Each row of a before or after table is a point. One or more steps were done to the points. Then noise was added and the rows were shuffled. The steps act on how far a point lies along the listed directions, d1 being the first. Name the steps. A step turns or swaps two directions, mirrors them in a line or flattens them onto one, adds a multiple of one to another, or multiplies one. Angles are multiples of 10 degrees, from the lower direction toward the higher: turns from -170 to 170, lines from 10 to 170 but not 90. Use the fewest steps. Two steps may share a direction if one is a turn and the other turns, adds or multiplies; they go together, in the order done. Otherwise the lowest direction goes first.
In the rows, 128 means zero.

Directions:
(1): [170  76 124]
(2): [133 127 195]
(3): [180 170 125]
Before (10 x 3):
[[111 169 131]
 [151 104 137]
 [ 67 134 114]
 [136 116 141]
 [152 127  81]
 [132 139 149]
 [125 141 123]
 [145  85 119]
 [161 107 111]
 [137 136 119]]
After, 10 rows:
[[159  84 111]
 [183  96  78]
 [164 123 116]
 [129  93 138]
 [120 115 142]
 [  8 194 119]
 [147 135 122]
 [ 80  92 123]
 [157 131 146]
 [173 162 126]]
Steps: multiply d3 by 3; turn d1 and d3 by -50 degrees

Directions:
(1): [ 57 150  81 153 152 125]
(2): [110 124 164 167 117 203]
Before, 12 rows:
[[135 135 123 116 107 109]
 [155 108 199 124  82 232]
 [217 111 141  97  94  70]
 [163 110 207 115 130 162]
 [ 59 158  67 137 185 125]
 [144 140 124 131 136 139]
 [188 101 155  74 118  88]
 [121 139 122 117 135 155]
 [127 145  92 137 144  75]
 [101 135 220 162 125 232]
 [ 50 148  67 108 169  57]
 [179 108 189  80 110 120]]
After, 12 rows:
[[ 72 146  58 153 137  73]
 [178 136 128 133 127  91]
 [134 139 127 113 136 152]
 [126 142 120 125 109 109]
 [ 79 148 179 159 133 199]
 [ 60 141 123 151 166 143]
 [ 64 130  75 132 161  98]
 [193 100 182  67 116  82]
 [ 43 149 102 129 152 119]
 [ 49 146 114 155 122 202]
 [141 144 121 136 135 142]
 [213 111 176  75 128 133]]
Steps: multiply d1 by -1; multiply d2 by 0.7

Directions:
(1): [ 62 121 152 111  75  73 101 117]
(2): [162 106  78 191 101  99  84 111]
(3): [ 81 179  71 129 131 157  96 171]
Before (10 x 8):
[[125 122 123 137  86 116 118 119]
 [135  97 180 101 126 121 161 128]
 [148 137 133 119 164 176 167 130]
 [ 70 184  89 123 142 156  96 178]
 [111 144  59 204  82 101  58 128]
 [137 140 113 121 182 169 170 149]
 [ 47 172 153 107 120 111 116 142]
 [200 125 108 154 171 152 164 127]
 [109 171 122  88 170 183 127 137]
 [114 180  47 161 158 165  94 171]]
After, 10 rows:
[[146  75 217 132  94  66 152  68]
 [169  92 111 194 108  81  89 101]
 [174 146  75 158 167 189 141 140]
 [211 152 105 135 209 200 186 147]
 [236  82 122 186 150 117 138  89]
 [177 129  67 173 180 174 150 143]
 [ 68 138 122 164  70  55  68 111]
 [ 84 155 111 113 117 148 117 172]
 [106 117 157 112  91 115 136 114]
 [177 138  63 167 148 148  87 108]]
Steps: multiply d1 by 1.6; turn d2 and d3 by -120 degrees

Directions:
(1): [150 130 101 129 110  55 135 218 163 131 141]
(2): [102  90 163 196 169 117 118 167  83  78 107]
(3): [148  42 127 117  79 186 152 156 127 116 164]
(4): [ 85 140 176 135  44 102 131 133  81 172 119]
(5): [106 151 128 197 144 154 123 135 150 175 211]
(6): [149  80 195 124 132  93  67  98 182 144 136]
Before (8 x 11):
[[110 170 131 123  60 137 155  59 126 165 128]
 [ 99 110 206 118  99  82 112 118  80 101  64]
 [146  73 125 118 128 160 142 113 132 108 153]
 [157 125 114 138  67 102 146 173 185 169 153]
 [139 176 105 171 194 124 107 147 153 124 138]
 [165 103  58  48  59 138 211 196 140 122 152]
 [ 22 241  88 151  82 193 157 119  35 224 117]
 [158  82 154 158 156 162 132 163 131 100 149]]
After, 8 rows:
[[139  86 177 158 124 156 133 158 106 116 142]
 [139  76 129 127 115 145 144 129 129 118 159]
 [170  91  57  40  88 162 207 167 133  96 134]
 [114 121 181 121 103  66 116 145 113 114  90]
 [164 112 117 111  97 145 142 117 171 137 120]
 [141 168  95 127 107 139 154  76 167 147 147]
 [117 173 134 166 168 131 105 125 120 129 114]
 [ 61 240  42 142 139 205 157 124  85 203 136]]
Steps: flatten d1 and d5 onto the line at 120 degrees; multiply d4 by 0.4; turn d2 and d4 by 30 degrees

Directions:
(1): [200  68 116 178 133 105  59 107 121 117 123 151]
(2): [128 112 216 142 102 126 134  56 154 166 135  87]
(3): [162  98  67  74 100 121 176  73  99 167 101 125]
(4): [113 103 138 114 110 127 104 148  34 138 198  90]
Before, 10 rows:
[[127 120 162 161 136 129  99 133 175 113 127 129]
 [150 130 158 151 142 124 105 123 173 122 107 150]
 [131 143 126 142 136 130 117 134 144 135 106 133]
 [103 149  79  68 114 146 179 150 100 143 143 120]
 [107 144 140 167 147 133 109 161 145  99 143 135]
 [141 125 142 107 103 123 170 100 118 147 117 113]
 [130 126 124 118 100 139 147 114 118 140 119 115]
 [ 86 145 127 100 121 126 151 145 122 137 147 108]
 [100 159 125 110 129 133 138 174 102 120 146 128]
 [116 148 147 140 145 141 150 107 166 135 109 129]]
After:
[[ 73 167 168 134 141 149 142 164 182 112 135 113]
 [105 141 172 181 144 132 103 150 158 104 150 125]
 [ 87 186 176 111 140 145 160 143 182 131 112 125]
 [249  32  45 159 122  98  47 105  78 119 128 169]
 [152 113  88 123 108 133 131 125 103 123 114 134]
 [175 113  69 108 124 113 148 139  93 119 106 150]
 [190  66  64 164 142  91  50 152  99 100 138 162]
 [147 130  89 155 163 133 111 143 146 103 101 165]
 [190  84 119 176 135 105  48 139 101 107 141 154]
 [123 150 139 140 131 133 121 129 150 142 108 126]]
Steps: multiply d1 by 2.5; turn d1 and d2 by 150 degrees; multiply d3 by 1.3

Directions:
(1): [173 126 145 137 201 149 141 178 110 162 121 164  31 143 141 137 128  71]
(2): [102 109 205 131 131 170 195 172 173  50 163 126 152 113 121 122 137  92]
(3): [174 125 119 148 143  62 162 193 120 111 107  47 143 121 117 174  65 147]
(4): [158 137  63 142 172 111 165  98 192 142 150 153 192 134 194 141 126  76]
(5): [175 159 160 116 193 151 111 136  87 127 170 175 194 141 103  90  82 182]
Before, 9 rows:
[[154 132  95 113 114  97  61  92  78 171  94 116 150 134 106 115 104 198]
 [163 148 116 138 170 104 148 139 153  98 139 125 215 129 150 133  94 123]
 [149 117 163 121 175 150 129 158 133 118 149 142 137 144 133 137  86 130]
 [169 143 104 149 150 105 109 147  77 143 122 111 138 149 106 131  74 165]
 [133 136 125 113 114 112  97 128  89 139 135 111 163 136 105 118  89 203]
 [193 143 113 114 155 102  82 164  56 197 102 115  76 142  91 115  76 192]
 [133 122 124 144 108  93 131 154 107 146 104  70  60 121 126 180 144 148]
 [186 166  59 144 185  89 139 107 173 160 156 162 165 148 169 125 119  97]
 [119 120 121 122  91 117 142 106 114  91 137 112 164 109 114 125 125 174]]
After (9 x 18):
[[146 114 169 122 162 145 127 163 128 112 147 127 139 144 121 140  80 144]
 [125 124  95 124 106 128 151  76 140 103 152 147 189 116 147 123 139 148]
 [129 125 116 145  95  85 131 143 116 136 108  62  82 117 125 182 141 158]
 [161 153  94 141 174 104 154 114 180 101 150 141 244 128 170 129 101 111]
 [133 143 100 112 126 116 104 102 118 146 148 134 192 140 132 117 101 184]
 [164 146  89 152 139  98 109 128  93 139 127 108 167 146 114 129  76 167]
 [154 135  78 115 124 101  64  76  97 180 108 136 169 137 125 107 113 176]
 [183 166  67 143 178  83 136 113 164 158 154 151 166 148 161 124 119 106]
 [184 144 115 116 135  90  78 160  51 182  95  92  92 135  77 117  68 214]]
Steps: turn d1 and d3 by 30 degrees; add -1 times d1 to d4

Directions:
(1): [136 181 126  79 151 196  50 177 129 133 116 147 143  54  83  97 118 146
  92 118]
(2): [124 115 164 164  90 167 129 117 122 197 138  78 100 158 137  73 147 165
  35 163]
(3): [151 148 132 114 155  90  77  84 105 226 191 155 103 111 144 172 103  77
 126 153]
(4): [139  59 123  72 171 137 149 171  79  95 163 101 103 145 148 156  75 110
  57  84]
Before (8 x 20):
[[117 116 146 117 128 157 110 140 119 159 139  94 108 144 139 103 114 139
   60 141]
 [116 163 107 116 121 139 127 151 151  81  90 163 148 105 102 127 133 137
  172 129]
 [113  78 134 129 117 155 172 140 114  83 133  95 111 167 143 108 125 159
   94 102]
 [117 117 123 141 120 138 137 107 133 135 137 107 118 143 140 129 134 136
  114 129]
 [121  97 144 132 121 138 155 129 118 140 128  94 106 168 142 118 122 135
   80 132]
 [130  76 128 124 143 129 161 152  98 115 147  90 107 154 143 141 105 124
   72 110]
 [114 152 127 131 124 153 114 141 141  92  95 144 162 103 107 103 146 139
  153 134]
 [131 124 133 118 125 132 123 123 131 124 118 129 123 126 121 110 114 144
   98 141]]
After, 8 rows:
[[ 91  71 134 144  87 200 206 180 138   7  76  69 135 173 123  56 152 211
   88  86]
 [118 111 115 121 135 138 134 122 128 112 138 113 121 134 138 140 120 130
  118 112]
 [121  98 132  92 154 136 117 147 104 135 155 105 106 144 147 136  91 114
   73 120]
 [ 98 154 115 148  86 159 164 160 172  41  50 139 161 129  97  91 162 177
  173 131]
 [129 113 128 113 131 130 135 130 130 101 113 129 127 130 124 116 111 142
  103 131]
 [100 128 121 139 109 163 158 164 152  25  60 126 177 124 107  86 158 163
  163 113]
 [124  93 142 149 115 153 154 148 112 132 130  77 112 154 133 102 128 152
   58 130]
 [120  92 136 112 134 146 159 152 115 104 120  97 114 159 134 122 113 135
   85 109]]
Steps: multiply d1 by 0.4; mirror d2 and d4 in the line at 50 degrees; multiply d3 by 3

Directions:
(1): [167 187  96 142 111 133 184  67 152 132 131  70 152 108 123 171 117 148
 153 115  44 134 152  40 164  96 128 128 114  99  52 109]
(2): [174 127 141 131 130 122  90 113 213  71 125 103 161 100 212 106  88 170
 109 140 155 145 109 114 149 142  16 149 126 174 151 116]
(3): [124 109 120 138 224 181  99 135 110  96 112  88  92 113 119 150  86  85
  43 123  86 145 138 118  96  94 101 150 215  87 118 171]
(4): [ 98 127 107 159 156  51 131 174 148 129 128 201  66 100  83 141 152 163
 110 101 113 154 130 102 157 117 105 249 119 155 100 101]
(5): [143 132  93 166 152 125 228 171 141  54 118 157 131 199 147 158  64  63
 103 108 151 106 143 141 162  98 141 109  93 143 163  80]
Before:
[[142 114 102 149 160 175 156 149 121  40 117 122 142 162 148 134  60  52
   56 116 130 115 142 138 118  79 119  97 133 138 171 128]
 [111 128 110 128 159 132 149 148 120 110 113 129 104  99 119 158 116 123
  124 137  96 118 140  81 139 122  99 172 167 104 113 132]
 [153 104 119 128 164 175  87 145 166  89 114  88 112 139 157 132  68 100
   80 150 132 125 115 133 131 119  84 126 145 135 146 148]
 [ 72 124 132 116  85  87 137 167 114 174 111 190  93 150  72 108 195 150
  154 115 129 131 135 140 134 157 163 165 111 149 128 107]
 [139 142  93 171 175 110 213 136 144  77 125 104 120 159 130 179  82  99
   95 116  97 103 128 102 150  85 134 129 130 111  96 102]
 [113 132 116 127 124 102 144 125  67 160 129 164  96 108  59 164 179 140
  169 123  83 131 127 132 161 111 167 158 124 102  97 122]
 [121  96 138 114 137 187 104  88  91 155 121  78 149 117 156 104 114 111
  126 145 117 112 131 152  95 121 125  98 174  97 159 174]
 [129 122 149 126 135  95  80 152 144 131 110 148 107  74 110 116 140 176
   94 120 147 161 108 130 131 145  82 205 130 144 127 133]
 [138 125 121 121 133 151 158 121 146 102 117 101 161 128 173 113 106 124
  149 131 138 134 133 118 135 136  98  85 120 136 131 114]
 [127 117 135 100  99 125 116 110 100 146 132 136 130 103 111 102 144 138
  147 135 145 119 114 153 125 142 167 120 131 140 151 150]
 [100 133 127 100  58 104 143 101  76 249 138 153 121 124  63 107 207 168
  224 141  93 113 121 136 115 152 218 112 102 121 103 134]
 [114 117 143  91  47  95 113 123 136 188 140 176 130 127 105  93 190 160
  184 111 153 131 108 141 130 170 144 123  84 150 127 107]]
After, 12 rows:
[[ 92 141 129 118  89  99 139 142 125 174 107 164 101 137  75 112 189 165
  155 113  99 141 144 107 138 150 145 176 124 140 105 111]
 [149 144 111 116  96 127 155  84 117 134 129 108 141 103 118 129 122 143
  151 122 103 120 123 107 145 119 161 119 121 127 114 137]
 [138 144 115 109  63 110 159 109 153 165 135 147 140 127 111 124 157 143
  174 106 110 131 125  96 153 138 142 123  87 128  96  89]
 [120 122 112 145 140 103 165 150  76 120 124 176  99 133  81 160 155 117
  148 126 109 125 127 152 168 110 149 157 115 121 124 111]
 [130 155  86 139  93 112 226 108 112 172 126 147 130 168  95 149 139 126
  190 115  81 102 141 111 156 114 199 103  85 125 108  96]
 [126 111 128 110 138 150 141 133 134 114 113 115 155 130 169 106 120 120
  148 132 155 133 131 135 122 146 104  83 124 140 142 122]
 [ 88  80 143 140 177 104 109 188 118 106 127 159  99 154 128 116 128 106
   84 138 182 108  92 202 103 140 128 130 153 144 163 140]
 [144 152 126 136 130  94 125 137 147 122 117 133 116  85 106 141 124 169
  103 107 115 154 119  93 153 124  93 198 118 133 104 118]
 [152 128 112 125 134 182 163  66 110 138 123  61 162 129 158 132  93 104
  135 132  83 107 146 109 124  97 126  88 145  89 133 150]
 [101 107 118 127 161 127 149 174 115 108 110 156  98 108 121 140 113 108
  119 134 132 106 133 118 129 132  96 168 160 124 154 124]
 [145 113 130 113 140 169  65 132 158 119 120  81 113 122 145 127 101 129
  105 156 118 125 114 127 128 131 100 128 147 127 129 155]
 [106  92 155 103 131 170  45 135 101 114 129 122 134 107 135  88 127 109
   85 139 143 129 119 160  74 128 113 111 161 138 166 176]]
Steps: add 0.3 times d4 to d5; turn d1 and d5 by 110 degrees; multiply d2 by 0.7; multiply d3 by 0.7
